Each row is a point. Examples show where two turns around zero, p and q, send a point. Write where each new point lands after one turn and then the other. Backwards means that the second turn is done in reverse. Each puzzle has new turns, and all numbers are rounded.

Turn p:
-21 8 -44 -> -19 33 -32
-45 10 -23 -> -44 17 -20
30 3 47 -> 25 -26 43
17 -28 24 -> 21 -34 3
-12 12 -33 -> -12 29 -19
30 -4 29 -> 28 -19 25
Turn q:
-25 18 16 -> -21 14 24
18 5 -26 -> 7 7 -30
-7 42 -26 -> -22 39 -21
-29 -16 9 -> -21 -20 18
43 -49 26 -> 57 -40 9
Where do these land?
p, then q: 8 -22 -2 -> 10 -12 -18
p, then q: -52 76 -6 -> -61 42 55
q, then p: 22 11 -11 -> 12 24 -1
q, then p: 1 -33 25 -> 20 -36 0
p, then q: 5 -31 -13 -> 5 -12 -31
q, then p: 16 -1 7 -> 16 3 6

Turn p:
-11 31 11 -34 -> -4 23 32 -27
-14 -27 -15 4 -> -25 -17 -11 11
-5 0 14 22 -> 12 -5 7 22
37 35 -38 10 -> 17 46 -41 -9
-7 -39 29 -1 -> 0 -47 13 4
Turn q:
7 62 10 -15 -> 14 59 22 -10
-22 -17 -3 37 -> -30 -10 -23 25
7 -21 -33 -23 -> 24 -23 -22 -23
-7 -16 36 -12 -> -21 -17 31 -8
15 -7 -10 12 -> 13 -8 -8 15
Where do these land?
p, then q: -12 -10 -19 -15 -> -19 3 -12 -18
p, then q: 11 -12 10 -24 -> 4 -18 10 -22
q, then p: 32 4 -13 -19 -> 26 -7 -17 -23
q, then p: -11 17 0 -17 -> -2 14 14 -18
q, then p: -21 1 22 76 -> -13 18 7 79

Turn p:
6 -14 3 3 -25 38 -> -4 8 -7 3 -29 37
-24 -33 8 4 -7 -8 -> -31 -25 15 -3 -5 6
23 37 -32 27 15 28 -> 39 21 -28 38 17 13
-38 -4 15 -34 4 -15 -> -36 2 10 -35 19 -10
-16 -11 -10 9 -31 -11 -> -31 -8 -10 13 -18 -7
4 -17 -4 -33 -2 -24 -> -5 -19 -8 -34 -5 -19
52 34 -15 43 54 27 -> 82 10 2 43 27 15
-7 7 34 -19 -9 -35 -> -15 10 26 -24 -7 -36
Turn q:
25 -11 -13 -24 4 34 -> -21 -9 -4 -24 -1 39
-5 13 7 6 25 11 -> -4 12 11 -2 27 0
11 23 -13 34 -54 5 -> 24 23 -4 42 -36 26
-46 15 24 -33 22 -48 -> 7 14 5 -33 5 -73
-7 1 3 -19 41 -47 -> 19 -11 -15 -30 29 -43
23 -16 14 23 -29 20 -> 2 -19 21 27 -19 30
0 -26 -22 13 -8 26 -> -29 -12 -14 21 -4 22
Where do these land?
q, then p backwards: -13 -17 -11 14 20 35 -> -46 -3 -9 11 0 7
p, then q: 6 10 -31 -9 11 -16 -> 8 -13 -33 -5 14 -1
p, then q: -7 -3 7 -1 -42 -53 -> 16 -3 -14 15 -34 -53
q, then p: 0 0 12 50 4 -76 -> 51 -50 13 32 -23 -40
p, then q backwards: -18 20 11 -24 21 16 -> 3 28 -2 -11 31 16
p, then q: 34 -27 20 -17 2 37 -> -13 -5 21 -21 -31 43
q, then p: 20 14 13 4 -35 20 -> 1 31 7 6 -31 21
p, then q: -21 2 -20 -17 18 37 -> -32 18 -10 -15 27 21

Turn p:
-39 -31 18 32 47 -30 -3 -6 -> -17 -50 -8 40 13 -43 16 15
47 -9 -30 -20 -38 53 6 47 -> 43 11 7 -46 -31 69 -5 15
23 10 27 -1 -28 -33 3 -39 -> -1 21 27 10 -6 -23 -8 -53
-43 37 -32 32 -53 44 14 -27 -> -31 42 -64 21 -14 50 17 -26
21 -35 28 10 18 48 31 18 -> 6 -42 36 0 8 48 30 9
-18 54 -2 -13 44 -52 -25 29 -> 12 36 -11 0 38 -66 -5 46
15 54 -11 39 29 -15 25 7 -> 29 23 -23 -1 47 -18 46 -8
33 -41 32 -66 22 -30 34 21 -> -6 -25 81 -50 -16 -30 7 18
21 -27 -39 2 -10 -29 -28 -31 -> 16 -23 -25 -17 -20 -25 -38 -35
-37 -24 -22 11 -27 0 -67 28 -> 13 -5 -39 35 -42 2 -49 37
-24 13 31 -24 -4 43 9 -46 -> -61 12 17 10 22 34 -10 -17
Turn q:
22 38 56 -30 6 -6 26 34 -> 22 4 66 -32 1 43 1 11
26 21 -28 -4 29 -29 33 1 -> 46 10 14 3 26 -23 26 18
4 2 -15 -24 -3 43 17 -40 -> 20 -6 -53 -13 11 32 7 5
9 7 -12 -46 37 -5 -63 -44 -> 8 6 -29 -39 57 -18 -35 -50
23 -4 -40 60 -33 11 19 -51 -> 22 30 -56 55 -30 -4 36 -15
6 -27 -21 -1 -53 47 -59 28 -> -45 31 -36 19 -21 13 -71 15
-24 12 4 -18 -4 -55 29 20 -> 1 -1 37 -36 -13 -33 30 22
3 -40 43 16 -26 12 34 38 -> -2 -33 30 20 -58 25 -13 24
-68 -8 13 48 46 -18 -37 15 -> -72 -38 27 25 26 -35 19 -30
Where do these land?
q, then p backwards: -1 -38 46 -63 -61 5 -45 0 -> 15 -35 -54 -72 -46 10 -29 -26
q, then p: 54 29 -22 -18 7 14 -7 9 -> 38 15 2 -8 54 9 -12 9
p, then q: -16 30 14 -5 53 -10 33 -9 -> 8 -43 31 -12 26 -20 34 14
p, then q backwards: -29 38 -35 -74 -4 -3 -31 22 -> -6 11 -42 -56 -55 2 -30 39
q, then p backwards: 43 -54 19 63 -71 14 50 3 -> -29 -53 12 44 -90 -6 -22 49
q, then p: -21 -64 21 18 16 -32 6 1 -> -2 -33 14 24 -56 -28 -10 -27
q, then p backwards: -2 32 1 42 7 1 -7 21 -> -16 21 47 6 -6 7 14 -6
p, then q: -34 -2 -14 34 35 34 2 -1 -> -7 -31 -18 40 19 -17 3 36
p, then q: 7 30 -31 2 18 -22 -1 -47 -> 16 0 -21 -25 38 -39 18 -17

Turn p:
24 2 -25 -1 0 20 -23 11 3 -> 35 6 -7 -12 16 11 -14 7 -14
-18 -26 -4 -51 12 -69 -5 -21 19 -> -37 -27 22 -36 28 -61 3 -29 10
59 -32 -15 7 -19 20 -45 34 -9 -> 60 2 4 -13 -8 -4 -38 16 -57
3 35 -5 -22 -7 -25 14 6 -17 -> -21 36 -2 -6 19 -11 25 -4 -10
9 32 -20 36 1 7 4 0 47 -> 44 9 -29 -7 -7 5 25 2 38
10 -35 51 -14 -15 19 18 28 -32 -> -30 5 34 4 -48 14 -22 16 -39
-14 -5 -6 -9 3 25 -18 16 14 -> 6 1 -5 -13 4 12 -32 12 14
-24 -4 8 -10 11 1 50 -29 -14 -> -47 -22 6 6 -2 23 32 -6 8
-7 76 35 18 -4 25 6 -62 -16 -> -8 40 -12 55 1 46 28 -61 26
-24 -39 17 18 42 -9 -1 9 -8 -> -9 -37 36 24 -4 -13 -11 28 18
-18 -4 -35 26 -25 -15 0 8 13 -> 7 -12 -47 0 1 -23 5 18 5
Turn q:
-41 -31 -7 2 1 -36 -1 3 16 -> -43 -26 -6 -9 -20 -24 24 6 1
39 47 -13 8 -21 -5 -6 -39 -11 -> 49 34 -38 22 -8 -10 -20 -3 -3
-6 -42 21 -32 17 -27 3 0 14 -> -30 -10 9 -21 18 -26 29 -24 22
32 57 -12 15 19 -2 -17 8 -15 -> 20 34 -1 41 12 -3 -41 23 2
14 -55 -4 8 2 -19 13 14 16 -> -4 -42 13 4 18 -22 38 -8 -5
-29 17 49 3 -34 43 -29 27 -7 -> 14 -2 43 -47 -35 27 -42 8 13
-16 -36 -7 -10 12 -1 16 3 55 -> -24 -41 -8 0 6 12 40 -4 32
22 35 -25 2 17 27 -19 -32 -33 -> 15 29 -31 20 18 18 -46 -12 -22
29 50 -2 34 23 6 23 -38 -33 -> 25 50 -9 57 -10 13 -17 -22 -25
-14 -25 -13 -31 -3 -17 38 20 10 -> -21 -1 1 -19 15 -1 54 17 0
-31 -17 13 2 -34 31 -22 33 -12 -> 0 -27 28 -48 -16 16 -20 17 -14
Where do these land?
p, then q: -13 -24 -23 -44 -19 -25 36 24 27 -> -44 18 -12 -50 18 -9 29 24 8
p, then q: 10 -9 22 75 10 -8 2 -14 -31 -> 42 -30 31 35 -30 -13 17 -3 -37
q, then p: -24 7 -22 -9 -29 49 -22 -21 -14 -> 6 3 -12 -18 37 29 -41 -3 -34
p, then q: 41 -7 13 -16 21 6 9 -19 -30 -> 8 25 29 -7 -6 13 -4 -43 -17
p, then q: -2 -23 17 9 25 -54 -26 -15 -33 -> -21 -3 30 26 -31 -50 6 -31 -8
q, then p: -28 17 -2 11 -40 -13 -23 -20 -7 -> -4 16 -34 -18 11 -24 -17 -7 -34
q, then p: -24 -4 16 -10 18 -7 -7 14 43 -> -11 -17 -12 -23 -25 -6 -15 3 38
p, then q: -9 4 -18 -8 -6 -23 24 -45 -12 -> -32 1 -17 12 -8 14 32 -23 -23
q, then p: 32 -12 -49 -27 23 -26 -32 37 33 -> 20 -29 35 -16 18 -36 4 58 36
p, then q backwards: 3 23 34 22 38 7 18 33 -13 -> -2 41 21 13 8 -8 35 38 10
q, then p: 10 25 13 4 -53 54 39 10 27 -> 29 22 5 -43 -38 56 0 -2 -35
q, then p: 3 3 1 -7 12 41 -16 16 11 -> 18 -8 19 -6 -1 22 -33 0 13
